Each point is reached from the start by the listed moves, each made once or not at all, plus a little noise. Say if it took an odd or an even number of moves. Then give how often each move was made.
In the rows, 128 means zero.

Moves:
(1): [175 124 121 121]
(2): [128 182 122 117]
(3): [122 119 157  78]
Start: [139 138 100 140]
Points:
[185 133  96 132] -> odd (1, 0, 0)
[139 138 100 143] -> even (0, 0, 0)
[136 185 123  78] -> even (0, 1, 1)
[136 132 126  91] -> odd (0, 0, 1)

Moves:
(1): [162 109 133 144 109 113 138 131 124 124 134]
(2): [152 153 159 136 137 126 145 131 130 135 115]
(3): [120  93 151  96 143 135 145 149 133 130 132]
(4): [108 111 176 157 104 117 132 125 110 108 115]
(5): [124 114 118 147 154 138 113 144 112 137 122]
(6): [136 125 125 138 118 161 129 122 111 134 123]
(7): [124 126 106 141 123 130 165 116 131 110 110]
(8): [124 139 125 132 115 131 135 182 118 153 128]
(9): [150 132 133 130 112 157  87 133 163 125  90]
(10): [108  97 133 136 118 130 138 104 162 152 130]
(11): [115 127 132 141 145 158 164 140 167 108 167]
Start: [129 161 149 141 157 106 134 115 152 168 148]
Points:
[151  98 223 193 160  96 203 143 124 145 108] -> even (1, 1, 1, 1, 1, 0, 1, 0, 0, 0, 0)
[104 120 115 196 148 157 174 144 147 212 122] -> odd (0, 0, 0, 0, 1, 1, 1, 1, 0, 1, 0)
[133  97 218 209 105 143 154 109 237 145 144] -> odd (1, 0, 0, 1, 0, 0, 0, 0, 1, 1, 1)

Moves:
(1): [164 112 133 118 146 119 138 134 143 135 118 133 121 120 125 127 130 113
 128 124 132 133 105 127 143 125]
(2): [139 156 137 122 138 127 127 121 118 129 124 124 121 128 141 128 128 132
 122 116 130 130 130 139 128 133]
(3): [115 116 145 112 130 135 142 125 122 127 136 131 134 136 125 138 120 135
 122 125 128 122 122 133 126 126]
(4): [135 132 136 157 126 134 156 115 136 107 118 129 127 140 118 121 122 128
 137 148 116 116 128 122 131 118]
(5): [121 117 124 110 149 128 133 126 129 128 134 128 125 133 129 125 140 128
 135 140 123 115 127 117 121 122]
(6): [129 135 123 132 119 158 129 136 125 122 133 120 141 132 123 138 121 123
 120 136 120 115 114 127 120 123]
(7): [129 127 105 113 131 137 143 128 125 137 122 126 137 124 122 136 132 121
 127 120 132 130 144 138 133 128]
(8): [135 141 142 127 123 133 140 162 126 133 121 130 140 128 126 133 122 119
 144 148 128 131 135 142 115 144]
(9): [123 131 123 112 120 137 125 125 148 123 133 124 131 134 121 135 144 117
 130 130 125 135 135 131 131 127]
(10): [112 136 140 142 128 144 130 125 125 166 114 136 121 140 115 142 136 119
 119 124 119 125 142 135 120 124]
(11): [128 156 133 135 127 124 121 128 131 139 146 120 140 117 106 112 133 137
 140 135 134 123 112 118 123 110]
(12): [126 142 126 125 133 135 128 117 121 126 129 153 120 144 115 125 125 124
 132 125 130 119 128 128 126 125]
(13): [140 122 126 131 131 119 110 118 120 132 115 125 155 112 131 124 151 123
 119 126 128 144 109 142 120 113]
(14): [145 123 126 140 132 120 129 129 120 129 121 125 130 155 125 127 119 127
 130 126 127 132 136 124 129 119]
(15): [122 124 129 130 117 129 125 120 132 131 134 129 130 131 145 121 130 130
 126 127 139 114 136 118 133 127]
(16): [135 140 113 143 131 138 120 119 128 130 143 133 137 120 157 154 115 140
 140 120 127 136 107 130 149 122]
(17): [128 117 121 126 115 151 136 137 125 124 116 123 123 132 132 139 153 136
 138 116 132 127 125 130 143 143]
(18): [127 128 110 128 121 120 119 138 140 138 131 130 124 134 128 123 127 153
 123 132 129 128 130 138 125 132]
(19): [125 125 107 130 125 144 109 108 135 132 108 119 130 134 129 115 119 135
 138 125 142 142 130 125 111 119]
(20): [124 129 146 107 128 120 118 115 109 133 130 120 136 128 119 123 122 133
 124 153 122 131 129 137 136 140]
(21): [124 135 118 118 153 135 121 138 123 119 120 131 138 126 123 139 128 134
 121 141 154 133 130 115 141 126]
(22): [132 123 132 133 140 143 137 132 128 133 133 135 130 135 132 118 122 130
 122 117 114 147 116 138 135 120]
(23): [142 121 130 140 136 133 115 115 122 125 130 126 133 126 126 127 126 132
 130 130 136 127 141 132 124 134]
(24): [126 134 126 134 127 128 128 127 132 128 127 122 111 132 127 125 134 110
 136 122 136 127 125 147 133 124]
Start: [124 145 118 133 134 118 119  95 158 130 113 108 165 117 147 131 174 130
 134 152 127 126 124 128 111 129]
Points:
[169 123  97 208 123 175 125  83 161 118  90  90 189 160 156 114 200 141
 137 152 122 120 109 165 124 100] -> even (0, 0, 0, 1, 0, 1, 0, 0, 0, 0, 0, 0, 1, 1, 1, 0, 1, 1, 0, 0, 0, 1, 1, 1)
[147 197 115 183 132 122  95 119 154 201 110 111 215 125 141 149 181 151
 152 167 121 149  96 161  95 101] -> odd (0, 0, 0, 0, 0, 0, 0, 1, 0, 1, 1, 0, 1, 1, 0, 1, 0, 1, 0, 0, 0, 0, 0, 0)
[143 158 108 134 157 168 134  79 155 116 106 113 247 115 166 181 181 133
 153 188 162 133 136 150 131 114] -> even (0, 0, 1, 1, 0, 0, 1, 1, 1, 0, 0, 0, 1, 0, 1, 1, 0, 0, 0, 0, 1, 0, 1, 0)
[165 223 118 160 148 222 111  46 133 183  95 113 249 182 104 147 154 151
 150 189 112 156 107 205  88  82] -> even (0, 1, 1, 1, 0, 1, 1, 1, 1, 1, 1, 1, 1, 1, 0, 1, 0, 1, 1, 1, 0, 1, 1, 0)
[170 187 126 116 213 199 121  40 165 118 128  82 198 136 134 135 156 134
 158 192 147 138  51 146 142  74] -> odd (1, 1, 1, 1, 1, 1, 0, 0, 1, 0, 1, 0, 0, 0, 0, 1, 0, 0, 1, 1, 1, 1, 1, 1)
[160 140 159  85 205 161 122 117 129 190  70 109 180 140 137 155 222 132
 121 173 150 149  94 208 128 143] -> even (1, 1, 1, 0, 1, 0, 0, 1, 0, 1, 0, 0, 1, 0, 0, 0, 1, 1, 0, 1, 1, 1, 1, 1)
[172 143 165 145 153 158 151 134 142 193  82 118 209 139 113 140 209 117
 144 143 114 157  69 166 115  98] -> odd (1, 0, 1, 0, 0, 0, 0, 1, 0, 1, 1, 0, 1, 1, 0, 0, 1, 0, 0, 0, 0, 1, 0, 0)
[162 180  73 176 128 205 123 105 195 135 101  76 218 159 138 127 204 141
 190 182 120 150  58 167 107  74] -> even (0, 0, 0, 1, 1, 1, 0, 1, 1, 0, 1, 0, 1, 1, 0, 1, 1, 1, 1, 0, 0, 1, 0, 1)
[164 170 143 120 176 181 143 113 144 125  95 122 228 134 104 112 206 122
 156 222 138 106  51 129 133 100] -> odd (1, 0, 0, 1, 1, 1, 0, 1, 0, 0, 1, 1, 1, 0, 1, 0, 1, 0, 0, 1, 1, 1, 0, 0)

Moves:
(1): [130 139 120 117 124 125 124 112 133 120 131 131 114 133 130 131 133 143
 128 120 134 123 129 110 135 109 124]
(2): [137 142 147 131 136 128 120 137 124 130 145 107 131 130 100 136 116 117
 116 130 103 119 136 137 136 131 120]
(3): [113 132 145 146 104 129 121 156 121 138 126 119 125 137 169 151 113 119
  99 111 145 127 134 128 128 143 145]
(4): [134 142 128 144 123 117 148 127 129 137 104 128 124 129 118 129 121 134
 125 134 130 133 130 132 116 140 129]
(5): [130 128 141 139 122 111 129 115 126 145 133 134 139 142 149 137 113 122
 124 136 131 120 140 124 141 113 113]
(6): [112 117 116 134 114 118 137 127 119 135 136 119  88 104 108 127 128 141
 144 130 150 115 119 115 113 113 141]
(7): [156 113 153  97 105 115 152 120 134 120 108 130 138 128 108 135 125 113
  96 165 146 128 122 126 105 114 125]
(8): [114 130 123 122 103 119 133 125 122 130 135 108 114 128 147 130 123 140
 137 146 104 142 125 115 135 151 144]
(9): [135 131 129 131 123 120 125 134 140 118 119 125 135 124 139 119 126 133
 124 134 134 125 125 123 131 123 124]
(10): [121 128 121 114 136 123 121 116 124 147 124 121 134 126 125 136 134 130
 118 142 142 133 145 125 113 127 126]
(11): [125 117 128 137 117 124 140 131 101 118 135 130 140 132 134 135 121 150
 131 133 134 128 131 118 123 125 145]
(12): [129 123 109 109 122 115 148 151 129 136 128 126 120 127 114 119 135 152
 113 122 127 136 137 122 115 110 112]
(13): [143 137 121 112 117 114 111 135 137 129 122 133 133 133 128 122 123 119
 138 142 137 111 126 109 107 132 130]
(14): [124 129 130 141 110 151  94 117 131 130 124 127 116 131 108  93 157 123
 116 134 126 143 131 130 131 116 128]
(15): [118 143 120 121 135 149 127 116 121 121 121 152 114 148 134 138 134 123
 120 137 117  93 154 109 152 123 118]
(16): [146 139 122 123 135 127 119 126 111 114 119 134 127 126 121 144 120 116
 127 129 129 139 127 146 133 139 115]
(17): [133 118 127 125 138 148 133 117 124 132 124 125 127 121 131 129 120 129
 125 142 111 151 127 120 104 131 113]
(18): [141 127 124 124 147 122 126 137 122 136 123 125 128 140 133 138 112 125
 140 114 135 137 134 131 142 122 136]
(19): [119 143 119 119 112 141 134 140 125 133 135 122 147 117 131 113 128 109
 142 136 129 134 130 115 136 136 131]
(20): [126 125 132 126 134 119 132 131 125 111 115 130 125 122 132 120 122 114
 132 126 113 125 134 131 111 135 126]
(21): [123 133 144 114 126 123 128 123 128 132 113 119 126 138 142 123 143 124
 120 133 141 126 124 121 129 137 119]
(22): [133 147 117 150 141 125 158 130 125 136 144 125 111 138 118 113 108 142
 117 130 140 116 125 160 107 139 130]
(23): [132 146 125 135 134 112 134 134 123 131 118 139 133 149 140 131 133 119
 110 135 134 139 126 116 132 124 124]
(24): [135 116 115 129 114 129 115 132 123 112 135 105 135 140 133 121 147 114
 131 117 126 115 147 103 120 125 110]
Start: [143 140 139 128 137 123 138 121 145 131 153 150 135 112 117 134 113 127
 133 131 119  87 108 119 135 132 106]
Points:
[137 184 123 116  89  69 179 123  97 142  92 144 115 147 189 129  70 117
 151 219 132  74 142   7 115 144 104] -> even (0, 0, 0, 1, 1, 1, 0, 1, 1, 0, 1, 0, 1, 0, 1, 0, 1, 1, 1, 1, 1, 0, 1, 0)
[161 205 147 154  36  67 139 171 119 136 145  89 133 166 135  71  97 127
  69 150 149  46 163  63  80 123  65] -> odd (1, 1, 1, 1, 1, 0, 0, 0, 1, 0, 1, 1, 1, 1, 0, 0, 0, 0, 1, 1, 1, 1, 0, 1)
[153 224 147 104  81 124 101 124 127 107  99 123 122 131 111  93 122  71
 121 205  77  68 144  78 141 190  85] -> odd (0, 1, 0, 1, 0, 0, 0, 1, 1, 0, 0, 0, 1, 1, 1, 1, 0, 0, 1, 1, 1, 0, 0, 0)
[175 155 174  96  60  99 136 110 105 127 118 124 164 140 151 123 100 105
 109 214 145 126 120  86 157 127 105] -> even (0, 0, 0, 0, 1, 0, 1, 1, 1, 0, 1, 0, 0, 1, 0, 1, 0, 1, 1, 0, 1, 0, 0, 0)
[206 138 126  60  86  10 170 128  91 108 101 137 111 163 123 153 107 109
 101 170 194  67 139  29  76  68  58] -> odd (1, 0, 0, 0, 1, 1, 1, 0, 0, 0, 1, 1, 1, 0, 0, 1, 0, 1, 0, 1, 1, 0, 1, 1)
[170 236 114 132 111 110 113 170 110 133 155 122 153 166 145 151  89  59
  67 163 143  31 172  83 122 167  70] -> odd (0, 1, 1, 0, 0, 0, 0, 0, 1, 1, 0, 0, 1, 0, 1, 1, 0, 0, 1, 0, 0, 1, 1, 1)
[149 229 147 173 100 115 123 115 118 182 156 118 124 138 109 138  72 100
  63 154 145  97 155 142 133 146  86] -> even (1, 1, 1, 1, 1, 0, 0, 0, 0, 1, 0, 0, 0, 1, 0, 1, 0, 0, 1, 0, 0, 1, 0, 0)
[158 185 173 124  81 105 195 140  76 152 157 103 153 205 187 180  60  82
  50 206 122  65 173  50 132 152  84] -> even (0, 1, 1, 0, 1, 0, 1, 1, 0, 0, 1, 0, 0, 0, 1, 0, 1, 1, 1, 0, 1, 1, 1, 1)
[163 159 108 140 117 124 104 142  85  93 132 137 160 145 125 103 132  77
 139 130 121 125 146  85 137 130  94] -> even (0, 0, 0, 0, 0, 0, 0, 0, 0, 0, 1, 0, 0, 1, 0, 1, 0, 1, 1, 1, 0, 0, 1, 1)
[172 184 171 115 102  86 211 127 119 155 136 104 170 120  83 125  84 128
  69 214 168  78 126 124  76 153 102] -> odd (0, 1, 0, 1, 0, 0, 1, 0, 1, 1, 1, 0, 0, 0, 0, 0, 0, 0, 1, 0, 1, 1, 0, 0)

Moves:
(1): [136 128 127 127 142 122 131 110 133 136 133 124 138 130 133 130 130 128
 107 136 131 130 139 129 119]
(2): [114 124 116 111 134 107 121 116 121 113 141 135 134 127 134 126 124 117
 135 119 144 136 103 130 137]
(3): [137 132 127 139 132 116 114 121 112 131 121 134 123 129 127 138 118 132
 128 120 126 128 120 118 130]
(4): [137 128 130 143 121 140 137 141 135 135 123 124 124 132 126 140 123 130
 115 132 138 137 127 112 120]
(5): [126 143 128 132 133 136 147 133 138 141 129 151 119 138 131 139 118 123
 117 125 133 123 127 147 117]
(6): [128 152 131 116 122 138 115 133 122 128 132 128 130 141 127 126 124 127
 128 135 135 126 124 123 128]
(7): [119 130 133 130 120 136 135 118 135 141 122 129 124 136 125 135 124 127
 119 130 137 119 134 130 129]
(8): [141 122 132 124 115 148 131 139 111 137 126 129 113 121 114 118 134 133
 118 131 140 132 132 127 125]
(9): [119 114 125 124 146 123 116 129 132 119 130 126 131 131 137 133 121 123
 139 135 120 124 124 141 136]
(10): [118 136 135 128 138 115 134 139 118 150 123 139 141 137 123 142 124 133
 122 120 129 118 134 110 128]
(11): [151 123 142 127 109 133 146 132 133 128 137 122 126 143 129 135 130 131
 129 122 150 112 122 119 117]
(12): [136 148 125 143 139 112 131 128 154 138 119 148 122 130 131 146 138 114
 136 139 163 119 124 127 131]
(13): [129 130 154 137 128 131 141 122 137 122 127 131 139 114 133 136 112 118
 137 128 123 137 119 128 117]
(14): [131 135 132 113 119 142 143 132 116 133 109 119 103 138 119 112 143 131
 129 122 119 132 115 135 139]
(15): [120 133 129 121 123 124 109 122 115 125 147 116 123 121 112 126 132 135
 127 118 130 136 127 144 140]
(16): [127 115 137 127 126 132 139 118 129 142 135 130 127 146 143 112 144 132
 141 120 133 138 133 135 139]
(17): [138 131 126 121 125 112 130 143 108 114 124 122 144 137 120 122 107 115
 135 142 117 125 123 130 146]
(18): [122 128 117 128 157 128 143 119 123 129 119 136 134 151 142 125 129 121
 133 108 148 113 141 126 151]
(19): [137 129 138 129 112 131 127 133 129 123 125 135 141 135 126 140 130 145
 128 121 138 136 118 137 122]
(20): [119 120 127 137 134 118 140 132 135 116 121 117 126 122 153 117 119 130
 131 140 142 128 137 139 122]
(21): [131 133 126 118 125 126 134 136 112 146 131 115 150 133 124 150 133 126
 137 125 130 129 135 119 121]
(22): [117 130 121 118 128 133 132 132 116 116 120 128 118 163 112 116 143 132
 131 125 133 138 150 119 131]
(23): [135 110 126 123 127 141 139 113 117 106 143 123 103 105 132 128 137 137
 126 152 119 138 124 138 152]
(24): [135 138 125 111 115 116 117 128 128 142 126 142 145 127 109 133 113 160
 150 112 118 142 124 106 122]
Start: [121 101 131 136 133 118 148 132 104 148 131 124 129 157 155 124 120 116
 114  98 140 144 136 125 112]
Points:
[114 108 142 151 149  91 168 164 118 149 125 121 115 211 153 152 127 119
 119 104 219 131 156 112 114] -> even (0, 0, 0, 1, 0, 0, 0, 0, 1, 1, 1, 1, 0, 0, 1, 0, 0, 0, 0, 1, 0, 1, 0, 0)
[107 154 126  88 177  86 221 161  66 146  97 160 143 237 160 165  80 107
 168 107 204 159 119 106 163] -> even (0, 1, 0, 1, 1, 1, 0, 0, 1, 1, 0, 1, 1, 1, 0, 0, 1, 1, 0, 1, 1, 1, 1, 1)
[147 145 161 138 156 121 188 131 114 227 113 178 162 205 157 151 114 131
 121  80 217 155 152  65 111] -> even (1, 0, 0, 1, 0, 1, 0, 1, 0, 1, 0, 1, 1, 0, 0, 1, 0, 1, 0, 0, 0, 0, 0, 1)
[152 101 143 110 106 132 200 137  82 129 172 132 111 204 170 130 103 104
 116 121 187 155  96 134 143] -> even (0, 1, 0, 1, 1, 1, 0, 0, 0, 0, 1, 0, 0, 0, 0, 1, 1, 0, 0, 0, 0, 0, 1, 0)
[125 105 128  87 165 118 161 113  21 176 120 149 135 249 137 120 106 156
 127  98 163 151 172  92 183] -> odd (1, 0, 1, 0, 0, 1, 1, 1, 1, 1, 0, 0, 0, 0, 0, 1, 1, 1, 0, 0, 0, 1, 1, 1)
[146 129 113  80 140 130 202 118  75 159 158 145 142 240 145 163 116 143
 116  82 213 159 144  85 118] -> odd (1, 1, 0, 1, 1, 1, 0, 0, 0, 0, 1, 0, 0, 0, 0, 0, 0, 1, 0, 0, 1, 1, 1, 1)
[144  83 137  97 100 157 195 138  68 160 101  98 111 193 128 140 131 184
 109 122 170 193 156 118 114] -> even (1, 0, 0, 1, 0, 0, 1, 1, 1, 0, 0, 0, 0, 1, 0, 0, 0, 0, 1, 1, 1, 1, 1, 1)

Moves:
(1): [142 144 119 130 103 127 130 112 135 101 138 136 133 121 126 129 114 127
 129 126 134 139 130 117 133 131]
(2): [107 114 120 117 146 120 128 141 114 123 103 117 135 115 125 136 117 103
 124 140 143 106 125 128 146 128]
(3): [115 115 134 123 146 143 128 143 140 126 158 117 122 147 131 114 119 141
 135 139 122 125 124 127 140 111]
(4): [138 150 138 133 118 124 128 126 127 133 134 138 136 141 136 124 137 141
 125 125 131 140 125 127 142 143]
(5): [122 118 122 139 134 115 114 128 133 128 112 129 131 129 124 130 137 117
 142 137 139 112 124 147 119 128]
(6): [123 141 107 143 124 152 119 128 119 129 114 141 128 130 113 134 137 117
 124 111 153 129 126 139 127 126]
(7): [130 141 157 112 121 122 121 123 106 134 138 123 140 151 138 133 146 163
 138 110 118 132 137 121 128 133]
(8): [130 125 128 142 114 141 126 141 132 126 132 126 127 133 133 123 125 114
 127 130 138 129 127 118 131 135]
(9): [151 139 140 128 113 142 150 125 139 111 144 134 128 156 122 125 113 107
 133 123 129 143 125 128 149 114]
(10): [112 126 125 136 129 124 135 134 127 131 140 132 134 135 135 125 126 121
 113 133 120 111 138 123 128 127]
(11): [138 119  93 148 122 131 122 135 132 143 107 129 134 119 126 148 150 114
 126 130 148 118 138 130 125 122]
(12): [133 145 124 125 120 145 123 124 148 136 133 147 136 134 119 138 130 128
 127 117 127 141 132 123 126 133]
(13): [128 136 133 152 106 157 127 141 131 124 124 127 121 135 119 146 123 141
 125 125 131 125 136 149 118 133]
(14): [134 149 122 110 114 122 120 126 128 120 131 121 129 133 126 131 128 121
 129 114 124 152 137 138 135 142]
(15): [117 130 116 142 135 120 123 132 130 139 137 112 126 132 128 139 137 138
 136 129 121 137 126 118 116 115]
(16): [135 146 131 128 125 152 132 123 140 130 130 136 121 121 108 112 132 130
 128 129 128 138 130 114 130 114]
(17): [110 112 135 126 122 141 124 137 128 120 133 111 104 139 151 141 134 119
 136 122 115 126 117 131 148 123]
(18): [136 136 127 148 128 160 116 129 126 126 105 127 140 125 125 122 130 115
 112 115 153 106 113 134 130 115]
(19): [137 139 155 133 128 159 117 134 117 130 112 132 109 145 141 132 132 145
 116 136 139 133 140 117 126 133]
(20): [126 122 128 117 124 116 118 132 122 126 131 120 119 145 117 137 128 152
 125 131 121 130 125 124 119 140]
(21): [130 129 123 133 130 115 106 116 119 131 131 122 131 121 115 116 129 140
 128 132 111 143 134 105 130 137]
(22): [136 131 126 145 132 117 117 133 132 132 141 141 124 125 115 122 123 118
 130 131 135 111 126 133 126 137]
(23): [126 126 128 127 149  96 140 130 133 129 112 134 126 117 127 133 140 146
 144 111 113 124 133 143 112 142]
(24): [111 138 114 124 137 122 129 122 106 163 116 130 138 120 141 110 123 157
 128 125 108 105 141 114 115 116]
Start: [126 130 114 115 123 138 139 145 141 139 118 122 112 123 116 127 126 132
 135 152 123 106 124 122 129 148]
Points:
[105 161 136 119 106 197  96 160 150 109 117 102 102 160  81 148 133 202
 153 114 103 105 126 103 151 151] -> even (1, 1, 1, 0, 0, 0, 1, 0, 0, 0, 0, 1, 1, 0, 0, 1, 1, 1, 0, 1, 1, 0, 1, 0)
[158 210 105 164  68 194 139 118 140 138 136 151 149 145 106  61 104 130
 108 139 125 107 134  48 167 126] -> odd (1, 0, 0, 1, 0, 0, 0, 1, 1, 1, 0, 0, 0, 0, 0, 1, 0, 1, 0, 0, 1, 0, 0, 1)
[ 83 142 147  92 149  94 129 184 125 138 157 104 112 175 151 135 139 153
 159 123  92  81 133 138 183 181] -> odd (0, 1, 1, 1, 0, 0, 1, 0, 0, 1, 0, 0, 0, 1, 0, 0, 1, 0, 0, 0, 0, 1, 1, 0)
[137 171 129 132  81 153  82 158 123 105 120 112  87 144 132 128 111 111
 129 155 142 133 133  82 193 204] -> odd (1, 1, 0, 1, 0, 0, 0, 1, 0, 0, 0, 0, 0, 1, 0, 0, 1, 0, 1, 0, 1, 1, 0, 0)
[121 205 102 213  41 222  98 172 147 152 140 160  88 223 116 161 124 155
 131 133 144  96 140 111 133 164] -> odd (1, 0, 0, 1, 1, 1, 0, 1, 1, 1, 0, 1, 1, 0, 1, 0, 1, 0, 1, 1, 0, 1, 0, 1)
[126 186  76 155  80 216 108 142 132 196 122 127 116 172 103 138 174 152
 159 101 108 140 151  58 144 107] -> odd (0, 0, 0, 0, 0, 1, 1, 1, 1, 0, 1, 1, 0, 0, 1, 1, 1, 0, 0, 0, 1, 0, 0, 1)
[120 151 121 144  87 194 111 188 136 144 145  95 128 192 166 137 169 132
 125 118 139  90 128 118 183 148] -> odd (0, 0, 1, 1, 0, 0, 1, 1, 0, 1, 1, 0, 0, 1, 0, 0, 1, 1, 0, 0, 0, 0, 0, 0)
[127 185  91 201  89 249  68 198 145 152  89  94  66 186  93 157 186 187
 130 110 155 140 138 115 136 157] -> odd (0, 0, 1, 1, 0, 1, 0, 1, 0, 0, 1, 0, 1, 1, 1, 1, 1, 1, 1, 1, 1, 0, 1, 0)
[121 164 130 152  76 168  67 161 121 130 101 107 111 177  93 179 138 190
 143 153 137 123 153  83 115 186] -> odd (1, 1, 0, 0, 1, 0, 1, 1, 0, 0, 0, 1, 1, 0, 1, 0, 0, 0, 1, 1, 1, 0, 0, 0)
[ 89 171  91 122 114 138 112 171 130 125 140 105  94 192  92 128 130 156
 192 111 114  94 129 114 154 136] -> even (1, 1, 1, 0, 1, 1, 1, 1, 1, 0, 0, 0, 0, 1, 1, 1, 1, 0, 0, 1, 0, 1, 1, 1)
[ 73 192  83 141 121 110 101 150 121 172 109 152 124 159 101 150 166 193
 167 108 110  66 138 104 125 163] -> odd (1, 1, 0, 1, 1, 1, 1, 0, 0, 1, 0, 1, 0, 0, 1, 1, 1, 0, 0, 1, 0, 1, 1, 1)
